Each row of a before or after table is a point. The points were changed in one or more steps. Then noise was added and the rows were shuffled. The steps act on how far a point lies along the listed directions, d1 being the first. What was done? A step turns or swaps two directions, mirrors them in a line or flattens them onto one, adds a multiple of one to another, or multiplies one. Angles are multiples of 10 degrees, from the lower direction toward the higher: turns from -170 to 170, lines from 10 to 170 but not 90. Use the fewest steps. Two steps may share a direction if one is a turn and the other turns, adds or multiplies; they go together, in the order done. Otherwise the lowest direction goes first.
In the rows, 128 means zero.

Directions:
(1): [162  77]
(2): [179 162]
Before:
[[143 102]
 [103  89]
 [137 122]
 [ 20  46]
 [133 121]
 [144 106]
 [133  98]
 [111 115]
 [132 105]
 [141 107]
 [118 152]
 [142 109]
 [116 156]]
After, 13 rows:
[[105 115]
 [ 61 248]
 [102 127]
 [123 119]
 [ 99 118]
 [155 138]
 [155 134]
 [109 117]
 [123 123]
 [ 97 130]
 [120 144]
 [ 94 157]
 [104 119]]
Steps: turn d1 and d2 by -100 degrees

Directions:
(1): [ 55 123 164  66 131 116 181 167]
(2): [ 90 118 158 140 141 107 143  20]
Before (14 x 8):
[[143 126 120 120 111 136 111 141]
 [144 135 117 149 117 112  83  45]
 [139 111 116 139 129 117 122   7]
 [ 65 137 178 139 144 106 159  32]
 [ 77 118 155 110 131 120 164  91]
 [168 124 115 142 141 123  92 121]
 [158 153  90 143 106 166 121 184]
 [ 83 128 159  77 126 124 150 137]
 [ 61 130 176  81 134 138 170 196]
 [ 59 121 150  87 141 120 192 160]
 [164 116 144 164 126 123 106  57]
 [ 99 136 128 138 124 118 138  48]
 [ 83 134 152 130 143  95 161  58]
 [145 116 134 155 132 111 108 105]]
After (14 x 8):
[[ 90 133 148 137 143  97 153  49]
 [140 125 120 119 111 136 112 143]
 [ 54 120 152  89 143 117 191 143]
 [ 79 138 172 149 144 108 150  21]
 [152 113 108 147 127 121 113  12]
 [174 118 139 168 123 127 100  64]
 [ 53 129 182  82 137 135 174 179]
 [149 154  93 137 106 165 126 191]
 [ 80 126 161  79 127 122 149 125]
 [ 82 118 153 116 132 119 159  79]
 [154 138 113 152 118 116  77  52]
 [149 117 132 155 131 112 105 110]
 [170 125 113 138 141 123  91 127]
 [109 136 121 144 124 120 131  47]]
Steps: turn d1 and d2 by 10 degrees

Directions:
(1): [215 139 100 185 140  75 131 135 181 112 144 150]
(2): [136 135 135 114  98 175 111 107 182  32 113  85]
(3): [158 131 157 113   7 121 146 123 132 161 145 140]
(4): [ 75 111 125 166 122  80 201  69 144 123 146  81]
(5): [127  40  67 136 103 142 148 123 101  92 102 182]
(6): [136  80 186 207 132 175 122 140 147 165  83 109]
Before, 10 rows:
[[115 214 127   7  89 136 108 148 113 129 142 130]
 [ 42 106  98  76 205 168 134 134 105 111 143 141]
 [109  86 145  99  72 183 103 134 136  89  94 106]
 [165 150 168 103 128 101 106 132 135 145 140 113]
 [159 200 141  17  20 148  72 167  70 200 163 171]
 [194 201 137  68 146 128  91 180 124 161 153 149]
 [144 174 127 124  87 126 143  81 158  92 132 109]
 [ 90 106 185 100  93 155 153 150 100 180 154 117]
 [ 81 143 161  82 111 209  86 153 136 111 109  96]
 [145  82 169 172  99 210  70 150 143 120  76 114]]
After, 10 rows:
[[153 165 116 131  99 124 144  82 159  83 130 118]
 [158 121 180 184 132 197  58 158 166 122  89  96]
 [146 103 117 146 161 151  91 141 170  65  98 107]
 [188 184 128  62 135 132  97 182 113 159 148 162]
 [240 190  39 121 201  87  56 185 134 119 152 204]
 [ 40  92  92  74 194 169 137 131  96 107 136 145]
 [163 185  55  66 182 108 109 157 135  74 129 158]
 [145 123 139 170 220 113 134 163 152 134 157 121]
 [167 152 162 104 135  98 105 126 139 144 141 117]
 [120 153 129 125 199 179  75 162 172  81 107 102]]
Steps: swap d1 and d3; add -0.5 times d6 to d5

Directions:
(1): [167 131 115 168 142 108 129  65 109  95  82  91 185  41  92 176  72 120
 102 209]
(2): [ 87  26  92 133  57  77 181 118 134 153  93  93 101 121 217 143  93 152
 127 132]
(3): [161  92 167 179 131 137  64  96 115  71 161 104  58 219 154 112  84  97
  92 177]
Before (9 x 20):
[[147 214 126 100 167 141 120 139 132 123 152 162 160 119  61  97 163 117
  131 138]
 [126 137 133 117 145 126 145 133 130 104 151 132  97 186 143 100 156 104
  110 107]
 [111 113 145 105 119 141 148 139 128 122 109 130 130 109 152 131 121 135
  130 134]
 [144 137 105 117 136 142 142 107 130 126  93 108 179  59  88 134 108 156
  128 159]
 [126 107 123 108 118 135 134 165 111 134 150 134 113 164 147  96 155 125
  123 110]
 [ 49  53 116 108  89 102 136 147 153 175 129 134  82 161 200  93 144 138
  142  55]
 [119  72 107 130 114  88 156  95 131 127  79  75 164  45 149 157  81 118
  120 169]
 [154 136 119 135 148 123 110 104 102 109 116 121 155 114 119 145 120 119
  132 160]
 [187 190 177 145 194 163  63 138 145  91 171 154 142 163  50 121 126 105
   99 163]]
After, 9 rows:
[[111 102  98 106 126  96 177 109 136 148  71  91 197   8 127 162 103 125
  136 148]
 [145 141 108 124 144 119 127 107 104 121 106 125 172  94 115 147 128 129
  140 146]
 [112 119 148 106 124 142 142 141 128 119 115 132 131 108 146 129 121 134
  130 134]
 [130 127 142 131 144 124 131 122 125  93 158 127  81 209 153  96 144  98
  102 115]
 [138 193 120  99 157 130 130 138 134 128 143 157 158 117  80 100 154 123
  130 140]
 [132  99 132 121 120 137 121 155 109 118 157 128  97 187 153  90 145 119
  114 120]
 [ 69  53 141 132 103 116  97 131 148 145 148 131  56 201 193  84 131 119
  127  78]
 [135 147  91 101 134 138 163 117 134 147  82 114 204  25  83 144 120 165
  144 142]
 [174 166 168 144 178 150  84 139 147 101 156 148 141 152  73 125 122 116
   97 159]]
Steps: add -0.7 times d1 to d3; multiply d2 by 0.7

Directions:
(1): [131 164 148 105 114 142 185  46 192 122 185  42 137 176 130 142 107 125
  30 155 104 170 147 118 197 171 225 116 211  83 198 128  92 149 179 119
  73  97 126 155 150  97 147 145 173  88  89 128]
(2): [139 109  47 210  80 114 180 134 119 128 134 107 154 189 108  76 150  36
 169 125 151 117 128 156 206 119  93 160  90  76 106 143 142  42 167 122
  62 148 153 117  91  88 176 130  60  59 112 219]
(3): [155 148 130  98 130  21 160 168 148   9 187  93 118 123  99 201  77  87
 145 219 128  98  87 172 115  97 117  69 167  94  60 130 117 184 151 114
 176 146  85 116  72 102 128  85  64 123 128 108]
(4): [ 95 127 114 164 143 143 188 147  97 146 169 194  62  79 122  77  82 116
 125 144  88 180 140 100 135 109 162  93 145 104 108  78  70 141 123 128
  40 171  37 171 164 157  70  63 104 210 175 225]
Before, 11 rows:
[[100 132 173  83 156 144 123 116 122 158 126 152 107  99 143 120 130 170
   97 123 109 142 139 105  94 142 158 108 138 145 130 105 111 159 125 135
  127 112 110 142 156 146 105 129 158 168 148  94]
 [156 112 120 148  80 100 145 140 125  91 141 110 148 152 111 143 130  96
  144 147 143 105 114 153 152 132 116 121 123 110 112 136 135 124 142 133
  134 139 140 115  99 112 136 121  84  86 131 146]
 [141 108  98 128 123  96 125 177  92 105 133 155 103 128 119 136 133 113
  200 157 134 129 112 155 113  77  86 114 125 110  59 129 135 110 106 127
  130 153  87 133  83 139  99 100  79 170 152 156]
 [122 127 165  97 139 133 106 119 127 137 132  93 134 139 124 166 126 152
  111 136 148 102 108 141 119 154 133 110 136 154 153 137 137 163 109 132
  168 123 160 113 123 127 131 143 131 118 110  73]
 [128 131 131 103 141 125 139 153 109 104 133 153 118  95 133 141 109 132
  124 122 131 108 117 128 111 100 108 123 138 124 124 114 103 152 112 122
  143 144 115 118 122 131 130 111 104 158 111 113]
 [124 114  85 181 125  72 179 186 101  69 153 143  97 124 105 122 111  78
  190 170 140 102 109 155 139  84  88 112 120 107  66 107 122 120 133 123
  119 169  91 109 101  88 139 104  53 120 155 185]
 [140 118 100 162 106  90 121 170 101  84 113 145 145 122 104 144 141  91
  168 152 150  97 105 162 119  99  78 144  94 132  80 141 165 105 134 140
  156 136 145 106  84 107 164 112  90 111 121 128]
 [110  97 111 125 146 138  53 184  81 161  50 195 132  89 145 124 161 159
  195  63 158  89 131 141  63 110  44 162  36 199 103 124 179  94  95 135
  189 148 172  85 130 152 126 140 120 151 155 103]
 [104  92 115 172 150 147  93 167  78 174  95 249  89  70 138  72 145 150
  193  88 139 131 131 119  81  90  96 120  59 159 100 104 129 109  71 144
  119 162 105 140 146 165  75 105 101 202 168 183]
 [134 124 151 103 156  73  71 209 102  84 120 172 140  72 122 180 130 168
  164 146 132  90  98 143  34  95  61 112  96 159  59 115 160 142  78 128
  229 132 104 107  98 152 114 120 102 148 148  65]
 [ 91 131 142 126 138 172 118 130 131 170 120 160 105  94 152  97 120 188
  106  90 108 153 161  80 108 147 181 108 148 162 156  79 117 151 115 136
  117 111 103 165 162 161  77 105 184 186 145 160]]
After, 11 rows:
[[101 103 138 152 161 130 113 160  92 151 123 244  70  55 131  92 114 159
  166 118 125 144 126 117  77  90 129  87  96 152 100  87 106 148  79 140
  114 164  69 154 155 167  56  85 104 225 173 175]
 [134 103  88 147 111 111 141 165  86 129 137 153  99 137 121 105 140 102
  196 148 132 140 123 149 130  80  95 120 123  98  68 124 131  88 116 131
   91 154  86 143  93 138 100  99  76 168 148 190]
 [107  94  84 199 121 147  97 189  69 186  85 193 148 111 130  77 177 124
  185  76 140 113 132 123 101 106  49 175  41 141  85 110 162  37  89 139
  120 147 132 119 122 149 141 139  95 122 148 175]
 [ 93 130 147 123 136 176 122 119 137 176 122 151 112 105 150  96 119 186
   98  90 108 153 164  78 119 158 189 111 156 155 169  82 115 145 119 133
  109 103 108 169 163 160  88 108 188 172 141 160]
 [ 94 120 148 112 141 175 125 102 113 196 111 155 118 122 149  84 154 154
   98  92 115 148 155  98 124 152 155 135 121 136 149 112 118 115 132 135
   89 110 131 143 165 138 126 147 161 148 141 124]
 [155 113 123 142  83  94 142 142 123  80 145 110 144 148 110 149 127 100
  144 149 143 101 112 151 145 130 113 118 125 114 110 132 135 134 141 131
  141 140 136 115  99 117 131 121  82  93 133 139]
 [122 120  87 189 124  76 190 176 102  74 163 136  98 125 106 115 106  78
  183 172 137 108 117 151 150  88 100 112 124 100  74 101 114 116 139 121
  103 171  89 114 111  84 139 100  58 119 156 196]
 [106 104 121 117 164 129  65 199  78 145  71 215 107  58 144 127 138 163
  196  85 140 101 129 135  45 106  58 131  55 197  88 108 157 125  88 132
  188 162 133  97 137 163  98 112 113 188 171 109]
 [137 120 100 164 111  91 128 179  97  85 123 158 132 111 104 138 132  92
  169 155 142 101 107 158 117  91  80 140  96 129  74 134 157 112 132 142
  152 144 133 110  86 116 155 103  88 125 131 139]
 [124 121 105 136 127 153 151 141 102 138 118 157 125 114 135 105 131 116
  127  96 135 118 131 121 144 107 103 150 120 114 136 115 110 109 117 123
  107 145 130 124 132 128 143 126 104 141 106 154]
 [116 112 140 132 123 162 109 116 114 171 111 108 145 156 124 127 155 135
  128 107 155 102 120 141 141 156 118 136 105 154 161 138 152 116 110 136
  141 127 181 106 124 125 143 155 126 104 112 103]]
Steps: turn d1 and d4 by -20 degrees; swap d2 and d3
